Rows are points. The points of each table are mixes of a few directions, plus a little noise. How many directions does each table use, and how many do they share? Where both have some left over, give the other angles between the two spaces (their principal angles), to ten degrees, smallest first.
(in the rows, 128 means zero)

First (4 x 3):
[[136 129 127]
 [169 132 124]
 [183 134 123]
 [ 24 118 137]]
Second:
[[118  86  89]
 [119  88  90]
 [143 192 189]
 [126 118 118]
 [125 116 116]
 [145 202 198]
 [120  95  97]]
Directions: first 1, second 1, shared 0; angles 80

First:
[[139 178  93 139 142  54]
 [113  55 178 111 110 235]
 [140 180  92 141 143  50]
 [129 132 124 129 129 122]
 [117  72 166 115 113 209]
 [126 124 132 127 127 136]
 [134 157 110 136 135  86]]
Second (9 x 6):
[[ 78 163  77 141 111 171]
 [127  71 107 132 103 107]
 [ 81  98 106  71 174 114]
 [165  83 100 179 158 144]
 [ 89 212 160  89  77 130]
 [144 118 117 156 140 138]
 [135 152 174  92 141 108]
 [178 142 218  98 105  79]
 [152 114  94 190 144 161]]
Directions: first 1, second 4, shared 0; angles 80

First, 10 rows:
[[120 119 131 114 122 130 117 135 134]
 [145 146 122 146 143 124 150 114 114]
 [137 131 129  95 140 125 130 123 119]
 [154 157 119 161 151 122 164 105 106]
 [115 107 136  78 120 130 102 142 138]
 [ 95 119 122 249  84 139 120 145 161]
 [134 137 124 152 131 127 139 122 124]
 [145 129 133  40 154 122 127 121 110]
 [113 113 132 124 113 132 110 141 142]
 [123 122 130 121 123 130 120 133 133]]
Second, 9 rows:
[[ 84 128 122 129 130 115 108 109 120]
 [197  95 135 143 135 147 164 147 119]
 [ 98  75 121 153 145 116 119 102  89]
 [173 128 133 129 125 141 150 148 137]
 [ 55 180 122 105 116 109  89 112 150]
 [156 168 134 109 116 139 139 151 160]
 [102 133 125 127 129 119 115 118 126]
 [134 113 127 135 132 130 132 126 119]
 [151 132 131 125 127 133 138 139 134]]
Directions: first 2, second 2, shared 0; angles 70, 80

First (11 x 11):
[[ 98 114 100  50 188 115 102  38 160 154 116]
 [161 133 118 141 126 106  72 108 173 115 131]
 [140  85 123 110 121 173 198 124  29  83  58]
 [202 106 128 161 122 143 150 169  85  92  86]
 [ 79 165 142 147 102 115 106 141 170 154 185]
 [ 74 147 149 142  98 141 160 163 111 143 156]
 [140 127 132 131 144 128 146 150 122 141 126]
 [ 39 110 122  54 147 158 176  74  81 142 107]
 [153 122 123 133 130 121 116 124 132 116 119]
 [109 182 140 178  86  87  43 133 225 144 206]
 [207 121 130 163 145 120 135 185 126 128 117]]
Second:
[[ 88  73 125 130  78  44 123 198 173 151 150]
 [116 186 134 141 104 135  87  88 157 123 161]
 [125 137 122 119  58 102 118 102 117  93 115]
 [115 118 143 164 240 233 124 123 118 139 137]
 [144 105 120  99  98  49 154 177 142 156 123]
 [118 176 142 151 182 155  95 122 176 168 182]
 [139 107 122 120 125 152 148 114  86  98  91]
 [182 120 115  98 142 157 177 102  56  98  63]]
Directions: first 4, second 4, shared 2; angles 70, 80

First (10 x 14):
[[184  70 119 135 137 139  98 164 111 110 114  96 155 151]
 [127 150 114 150 118 128 119 122 117 103  98 136 137 132]
 [159 140 158 201 166  53 168  87 136 161 127  88  79 139]
 [ 28 191 115  42  80 199 134 171 168 162 154  83  70 137]
 [159  87 112 109 117 168  93 187 120 114 113  71 137 161]
 [176  75 135 131 145 127 115 153 125 133 133  92 135 147]
 [125  64 157  49 146 149 134 146 149 175 203 141 134 110]
 [142 159 106 183 118 119 115 125 106  92  72 117 132 145]
 [105 160 153 152 151  75 169  46 130 141 151 224 134  76]
 [ 76 184 113 129 108 126 131  76 114  90 114 235 167  80]]
Second (10 x 14):
[[ 76 154 162  89 107 198  67 159 181 146 159 146 153 183]
 [140  84 146  71 162 154 134 127  78  82 107 114 144  92]
 [134 119  66 137 105 121 143 132  77  74 105 136 120  90]
 [154 112 161  95 146 135 106 118 154 163 117 183 224 115]
 [135 132  56 190  84 123 121 166  88  68 114  70  60 160]
 [129 153 148 145 147  86 167  99 151 178 136 114  99 120]
 [128 106  54 180  78 132  99 157  90  56 145 165 116 140]
 [ 90 229 116 120  94 120 163 121 188 219  98 106 125 123]
 [163 108 181 145 176 106 132 119 146 165 129  71 104 158]
 [133  82 184 108 181 109 142  83 121 131 175 175 136 101]]
Directions: first 4, second 6, shared 3; angles 50

First, 10 rows:
[[134 135 120 115 134 117 118 119 109 134 139 134 101 126 116 131 125 122]
 [123 131  95 129 136  98 123 115 138 101 110 134 126 116 134 119 105 125]
 [121 132  82 118 136  87 100  97 119  90 109 129 102 109 142 102 113 113]
 [136 114 135 109 120 150  77  94  77 131 142 106  72 124 151  94 189 115]
 [135 151 109 113 143  95 139 128 118 141 143 154 106 125  91 152  88 125]
 [ 99 137 133 127 111 119 128 136 135 112 103 121 166 128 143 106 108 121]
 [140 148 125 149 116 130 182 140 148 155 126 170 164 126  92 160  75 169]
 [128 128 141 158 107 152 168 143 159 136 111 141 184 129 128 137 110 163]
 [141  64 162 138 151 183  83 134 143 105 143  58 101 144 187 114 249  99]
 [125 141 178 123 125 150 160 173 133 173 154 131 156 153  96 166 118 127]]
Second (8 x 18):
[[134 110 126 136 144 127 127 129 135 122 127 106 117 141 125 140 152 129]
 [132 117 126 134 138 127 128 128 133 125 127 114 121 136 126 136 143 129]
 [130 122 127 131 133 128 127 128 131 126 127 120 124 133 127 132 137 129]
 [110 183 135 103  80 134 131 125 107 144 133 194 161  89 135  90  55 124]
 [136 106 124 138 147 126 126 129 137 122 126 101 115 143 125 144 157 129]
 [102 202 138  94  63 135 132 123  99 151 134 218 173  75 137  77  29 123]
 [130 124 127 130 132 128 127 128 130 127 127 122 125 131 128 132 134 128]
 [151  62 119 159 187 121 125 132 153 108 123  48  88 175 120 174 217 133]]
Directions: first 5, second 1, shared 0; angles 30

First (9 x 24):
[[112 108 125 115 155 126 122 128 145 152 113 134 117 116 105 100 130 138
  140 125 133 122 114 142]
 [136 119 168 116  90 146 130 129 141 129 138 150 133 159 126 153 148 130
   91 106 111 147 132 119]
 [142 128 108 160 119  95 146 143 103 109 127  95 123 140 146 141 129 125
  132 182 156 133 102 139]
 [115 137 101 153 150 120 122 122 125  94 140 105 122 128 154 125 110 120
  141 151 154 108 114 108]
 [146 132 141 112 142 154 106 121 135 158 135 170 136  92 131 110 106 142
  130  69  69 126 172 128]
 [106 125 135 119 112 123 140 125 136 110 123 111 123 155 114 141 150 118
  119 143 160 134 110 126]
 [150 161 120 121 121 153 117 130 103 158 118 143 160  99 123 126 121 115
  135 114  76 114 172 111]
 [111  93 151 121 143 130 121 129 159 144 130 144 111 143 117 114 137 144
  115 117 135 132  99 132]
 [134 147 106 135 120 105 148 124 107  95 126  97 124 123 133 138 122 121
  147 144 158 136 140 144]]
Second:
[[130 133 101 119 137 142 148 126 111 131 135 136 117 144 157 123 139 153
  141 141 126 137 125 138]
 [128 132 106 121 135 141 144 127 115 131 136 134 119 141 151 123 137 148
  140 138 125 136 127 137]
 [129 131 119 125 131 133 135 127 122 128 131 130 124 134 137 126 132 138
  133 132 127 131 127 131]
 [127 125 146 134 122 118 116 129 138 127 123 124 134 118 110 133 122 112
  120 120 130 122 130 122]
 [125 109 244 167  87  69  44 136 195 111  96  98 173  60   7 151  84  23
   71  77 140  89 143  88]
 [128 131 109 121 135 138 142 127 117 130 134 132 120 140 148 123 136 146
  139 136 126 135 125 134]
 [129 127 130 129 127 127 127 129 129 127 129 128 130 127 126 129 127 126
  128 126 128 127 128 128]
 [129 130 118 126 131 134 135 127 121 130 130 130 126 133 138 125 131 137
  134 131 126 131 127 131]
 [129 133 105 119 137 139 144 126 114 131 134 134 118 142 153 123 136 150
  139 139 125 138 125 136]
 [128 131 116 125 131 134 136 128 121 129 132 131 123 135 140 125 132 138
  135 133 127 132 127 133]
 [129 129 116 124 133 133 136 127 122 130 131 131 122 136 142 125 132 139
  135 132 127 133 127 132]]
Directions: first 6, second 1, shared 0; angles 70

First, 10 rows:
[[132 103 120 120 130 138 105 125 121 121 138 107 143 143 118 120 138 103
  149 135 135  77 139 142 134 140 128 103  94 134 110 138]
 [125 146 134 134 126 121 144 130 133 133 121 143 117 117 135 134 121 146
  113 123 123 164 120 118 124 119 128 146 152 124 141 121]
 [131 110 122 122 130 135 111 126 122 123 135 112 139 139 121 122 136 110
  144 133 133  91 136 139 132 137 128 110 103 133 115 135]
 [132 105 120 120 130 137 107 125 121 122 137 108 142 142 119 120 138 105
  147 134 135  81 138 141 133 139 128 105  97 134 111 137]
 [128 128 128 128 128 128 128 128 128 128 128 128 128 128 128 128 128 128
  128 128 128 128 128 128 128 128 128 128 128 128 128 128]
 [118 187 149 147 122 105 182 135 146 144 105 179  93  92 151 147 103 187
   78 112 111 249 102  94 115  99 128 187 209 113 171 104]
 [126 140 132 132 127 123 139 130 132 131 123 139 121 120 133 132 123 140
  118 125 125 153 123 121 125 122 128 140 145 125 137 123]
 [131 112 122 123 130 134 113 126 123 124 134 114 138 138 122 123 135 112
  142 132 133  95 135 137 132 136 128 112 106 132 116 134]
 [125 144 134 133 127 122 143 130 133 132 122 142 118 118 134 133 121 144
  114 124 123 161 121 119 124 120 128 144 150 124 140 121]
 [132 105 120 120 130 137 107 125 121 122 137 108 142 142 119 120 138 105
  148 134 135  80 138 142 133 139 128 105  96 134 111 137]]
Second:
[[126 129 112 127 130 132 127 117 128 126 132 121 133 126 121 130 127 124
  144 128 112 102 141 129 129 136 127 121 123 123 116 128]
 [125  94 144 125 130 129 104 140 124 130 136 116 134 141 127 116 143 104
  127 132 168 107 119 134 131 130 127 104 104 154 117 140]
 [164 128 154 116 120 134 119 151 113 111 121 128 134 158 141 119 132 130
  108 137 146 162 110 158 133 117 133 149 101 112 164 131]
 [127  96 124 122 132 136 102 127 122 125 139 106 142 142 119 118 141  99
  147 134 146  76 136 139 133 140 127  97  95 144 106 140]
 [140 148 105 123 126 136 137 115 124 118 126 124 134 129 123 134 119 136
  144 130  88 115 145 137 129 135 129 139 124 100 130 122]
 [147 156 121 124 123 132 144 125 124 117 120 135 128 131 132 134 117 148
  125 129  96 151 132 138 128 124 131 156 132  96 149 119]
 [ 64 105 134 153 141 106 131 121 154 166 136 139 107  86 123 132 133 119
  122 113 167 121 121  73 118 128 120  92 176 190  86 130]
 [175 157 149 116 115 133 140 148 114 106 112 140 129 152 146 127 120 153
  101 135 117 193 111 158 131 111 135 176 118  86 183 121]
 [143 142 138 125 123 128 135 136 124 122 121 136 126 134 136 129 124 141
  114 129 125 161 119 136 128 119 130 149 130 114 151 124]
 [ 88 121 107 141 137 121 132 108 144 148 137 127 121  99 115 135 127 121
  146 119 122  92 143  96 123 139 122 101 153 153  89 128]
 [109 133 121 136 131 122 137 120 137 139 129 134 120 110 125 134 124 133
  130 122 122 128 132 110 124 129 126 124 150 136 117 124]]
Directions: first 1, second 3, shared 1

First:
[[133 126 130 126 129 131 132 127 124 127 134 124 126 126 120 125 125 124
  130 125 134 129 128 127 132 126 124 126 124 128 120 125]
 [131 171 150 116 104  71 122 176 112 118 108 136 123 128 145 137 121 144
  127 126 130 140 141 161 122 122 102 125 108 153 143 143]
 [148 169 181 117  68  62  92 189  54 100 128  95  99 117 109 122  75 134
  148 117 158 150 112 144 129 104 115  93  33 152 102 123]
 [ 95  59  75 152 166 234 118  45 168 157 142 124 147 139 117 116 148 110
  130 141 108  98  99  62 132 151 188 137 171  83 122 102]
 [ 93  60  72 149 168 235 116  47 172 158 136 127 152 139 122 118 147 113
  132 141 107  98 102  62 131 154 192 139 173  81 126 107]
 [124 166 144 119 104  84 110 164 113 117 104 134 125 135 144 138 118 148
  130 127 130 136 133 152 118 126 118 127 107 145 145 143]
 [137 181 154 114 107  57 131 179 117 116 109 142 123 128 150 144 124 149
  121 124 131 145 149 174 121 120  92 130 118 157 148 153]
 [119 148 122 126 136 111 136 139 151 131 107 152 137 137 156 142 147 142
  117 132 112 129 146 148 120 135 116 144 156 139 156 145]
 [185 145 174 112 106  68 156 167  79 101 162 105  99 103  94 117 105 112
  134 108 165 150 143 162 141  99  73 108  85 158  89 123]
 [112  60  71 142 186 220 159  49 187 155 148 140 152 133 125 123 169 107
  116 136 109 103 126  88 136 150 155 151 207  93 130 116]]
Second, 10 rows:
[[110  78 138 116 120 125 124  99 136  35 159 123 110 172 136  94 143 110
  143 123  99  98  34 142 159  53  84 154 116 157 227 155]
 [141 157 123 136 134 128 130 146 122 184 111 129 139 102 124 149 121 138
  121 133 144 144 184 120 108 171 153 114 137 109  70 113]
 [124 118 131 125 128 127 128 122 129 107 138 127 124 137 131 120 131 125
  130 126 121 121 106 131 135 111 117 134 124 135 151 134]
 [126 125 130 126 129 128 127 126 127 119 133 127 128 132 128 125 129 127
  129 127 126 126 120 130 131 123 123 129 127 130 137 131]
 [127 126 129 127 128 129 128 124 129 121 130 128 127 132 130 127 126 127
  128 128 127 126 122 128 130 123 123 130 128 130 135 130]
 [152 187 116 143 139 132 131 163 118 236  90 133 150  78 116 168 112 147
  111 133 164 163 238 111  93 213 178  95 145  94  13  96]
 [126 118 127 125 127 127 128 125 129 114 132 129 125 134 129 123 128 126
  130 128 124 122 112 131 134 117 121 133 127 133 144 132]
 [118 102 133 121 124 126 126 113 132  78 146 125 119 151 132 110 136 119
  136 125 112 111  77 137 144  89 104 141 120 144 180 145]
 [152 191 115 144 140 132 133 166 119 245  91 133 151  74 117 171 110 148
  111 132 166 164 245 110  90 221 183  94 145  91   7  91]
 [108  82 139 117 120 127 125  99 134  40 155 123 113 169 136  95 140 114
  141 124 100  99  40 141 156  59  87 153 115 156 219 154]]
Directions: first 3, second 1, shared 0; angles 90

First (11 x 32):
[[142 107 125 147 164  94 110 142  94 124  95 100 128 115 122 128 159 132
  187 115 159 107 109 146 149 151 158 122 159 116 118 170]
 [121 130 135  95 170 160 118 107 103 111 123 130 124 127 138 131 101  83
  127 172 154 147 164  75 146 135 120  91 147 143 138 133]
 [139 113 124 149 142  99 118 142 112 129 106 106 131 121 124 128 157 143
  168 107 143 106 107 149 138 144 152 135 144 116 121 155]
 [147 142 118 162  63  83 152 174 172 163 156 152 121 135 112 115 153 181
   99  69  90 117  81 220 105 103 123 158  88 110 102 107]
 [164 116 123 139 176  72 113 170  86 141 107 123 111 115 117 121 151 126
  175 109 172 121 108 175 161 144 154  87 155 119  91 172]
 [ 94 134 135 105 105 188 134  80 152 104 136 125 144 139 140 138 103 117
   97 159  99 137 160  65 103 121 107 154 114 141 166  95]
 [133 111 133 115 196 131 104 118  77 110  98 108 125 118 134 133 126  90
  176 158 178 128 147  92 160 151 147  92 170 133 127 166]
 [119 146 125 140  58 132 155 133 183 144 156 147 134 140 124 124 130 166
   77 100  76 128 112 158  93 103 107 169  87 124 131  85]
 [125 145 138  76 173 171 122 104 105 116 141 153 112 131 142 129  77  62
  100 191 158 171 182  66 153 122 103  65 142 152 132 121]
 [152 143 121 152  91  81 144 177 151 164 152 157 112 131 112 114 144 165
  105  83 110 127  91 214 122 109 124 130 102 116  91 119]
 [ 74 126 133 121  72 204 139  57 175  93 131 102 168 139 144 143 117 143
  101 146  69 117 152  49  76 127 109 206 101 139 190  82]]
Second (10 x 32):
[[143 115 113 116 115 173 143 138 131 112 144 199 109 124 114 114 113 111
   72 156 113 157 156 132 130 130 108 111 108 124 159 114]
 [167  79  74 178 109 122 126 155 140 129 118 122 140 111 114 109 173 171
  155  94 104  81 101 198 139 171 157 164  97 103 152 167]
 [139 110 108 160 126 100 119 137 133 136 115  86 145 122 128 125 158 159
  173  97 124  88  99 162 133 149 154 155 123 118 124 156]
 [105 176 113  87 126 164 124  69 184 159 180  50 166 151 178 134  61 106
  114 148 107 115 153  70 132 119  97 125  85 177 113 107]
 [126 141 105 115 119 153 127 104 161 141 157  96 148 136 149 125 101 124
  118 135 109 114 140 113 134 132 115 133  95 147 130 124]
 [133 109 168 123 134 131 142 168  73  91 100 249  73 117  84 126 147 107
   84 152 152 189 143 133 118 108 122  95 172  99 146 110]
 [126 144 103 110 119 160 128  99 169 144 164  94 152 138 154 124  92 121
  111 141 104 117 146 107 133 131 109 131  90 153 131 121]
 [ 91 158 214 106 162  83 125 135  68 113  89 155  94 133 115 154 135 101
  138 136 182 179 123  86 110  83 128  95 211 122  94 103]
 [ 86 168 202 117 163  62 116 118  88 134  93  80 124 138 135 158 137 119
  181 114 177 139 104  89 114  93 143 116 199 134  76 118]
 [165  80  83 168 108 134 131 157 133 121 121 150 130 111 109 108 166 160
  135 108 106  99 114 188 137 163 148 153 102 104 156 158]]
Directions: first 3, second 3, shared 1; angles 60, 70
